Rows are points. Each copy is the shape, with its points in the same order, stretched, turned, moved and blurred by noise. Say if it was mirrored as well.

Shape (8 x 2):
[[ -6 -43]
 [ 16  34]
 [ 17 -60]
 [-21 -22]
 [-22 -44]
 [  5  19]
 [ -2  35]
 [-35 -11]]
Copy 1 (8 x 2):
[[-14 -42]
 [  1  32]
 [ 12 -58]
 [-32 -24]
 [-30 -44]
 [ -8  16]
 [-17  31]
 [-47 -17]]
Copy 1 is: only turned
Copy 2:
[[ 32 -26]
 [-33   6]
 [ 37 -53]
 [ 31  -2]
 [ 49 -16]
 [-13   5]
 [-23  21]
 [ 35  18]]
Copy 2 is: mirrored

Shape (7 x 4):
[[-15  21  -2 -21]
 [-39 -27 -14 -16]
 [-29   1   8 -20]
 [  2  19  -7 -15]
 [-31   7  38  54]
 [ 57   3  14  11]
 [ -8  23 -16 -10]]
Copy 1, 7 rows:
[[ -4   4  18 -17]
 [-45 -22  -8  -4]
 [-28   3  14  -3]
 [ 12   4   7 -15]
 [  0   6  48  60]
 [ 57  30 -14  19]
 [  9  -9  14 -18]]
Copy 1 is: mirrored
Copy 2:
[[-34   4 -19  -6]
 [-18 -48 -30 -23]
 [-33 -22 -12 -18]
 [-19  14 -18   0]
 [-13 -41  34  44]
 [ 33  34  18   3]
 [-23   9 -28   9]]
Copy 2 is: only turned

Shape (11 x 6):
[[ -1 -13  -5 -15   8   9]
 [ 15  -6  34 -48   9 -32]
 [ -1 -13  -2   2  28   1]
 [-14  -2 -21  -1 -13  -9]
 [ 19   3  12 -17 -20  -3]
 [-29 -17 -23   6 -43  22]
 [ 28  -9  41 -14 -16  28]
 [ 23  12  -8  -4 -40  10]
 [  4  25  20 -12  19  -2]
 [-12  13 -13  -8   5  21]
 [  2  32  32  17 -28  -1]]
Copy 1, 11 rows:
[[  9   7  -8   8  -3  19]
 [-16 -13 -17  51  12 -12]
 [ 16   0  10  -4   8   3]
 [ 11  36 -11 -10 -10  10]
 [  7  19  -7  34 -20   5]
 [ -2  45 -13 -34 -46  37]
 [  0  -4  20  43 -34  22]
 [ 24  34  -5  23 -41  20]
 [ 11  11  21  32  20  -2]
 [ 16  29   8   2   4  32]
 [  3  45  36  23 -23  -6]]
Copy 1 is: mirrored
Copy 2 (11 x 6):
[[-14  -1   2 -18   9  -4]
 [  1 -37  19 -29  -2 -52]
 [-15   1  15   2  21   2]
 [-10   9 -20   4  -5 -14]
 [ 19 -20  -9 -22 -12 -12]
 [-20  10 -42  -6 -28  21]
 [ 16 -39   7 -29 -18  22]
 [ 31  -4 -32 -13 -19   7]
 [ 12   1  34 -12  -5 -13]
 [  0  24  11 -16   0   8]
 [ 34 -15   6  12 -41   4]]
Copy 2 is: only turned
Copy 3 (11 x 6):
[[ -5   3  -2  -7  12  15]
 [-11 -33  53 -37  -6  17]
 [  3  17  13   7  20   7]
 [-15  -9 -17   3  15 -16]
 [-12 -26  14 -10 -23   8]
 [-40   1 -40  19   3  -1]
 [-12  -8  31  -4 -45  40]
 [ -8 -30 -14   6 -30  -3]
 [  1  16  28 -19 -18  -9]
 [ -6  24 -17  -9  -3  -3]
 [-24   0  26   6 -50 -24]]
Copy 3 is: only turned
Copy 4:
[[ -5   0   9 -17  -6  20]
 [ 18  27  25 -41  -2 -17]
 [  1  -3  -2 -17  20  17]
 [ -9   2 -21   1  -6  -2]
 [ 10   8  16  -5 -23   5]
 [-40 -13 -12  27 -31   7]
 [  1  -3  60  -5 -30  27]
 [  4  11  14  15 -40  19]
 [ 19  38  15   4  12   9]
 [-18  29   1   4  -2  27]
 [ 10  20  22  35  -7  -8]]
Copy 4 is: only turned
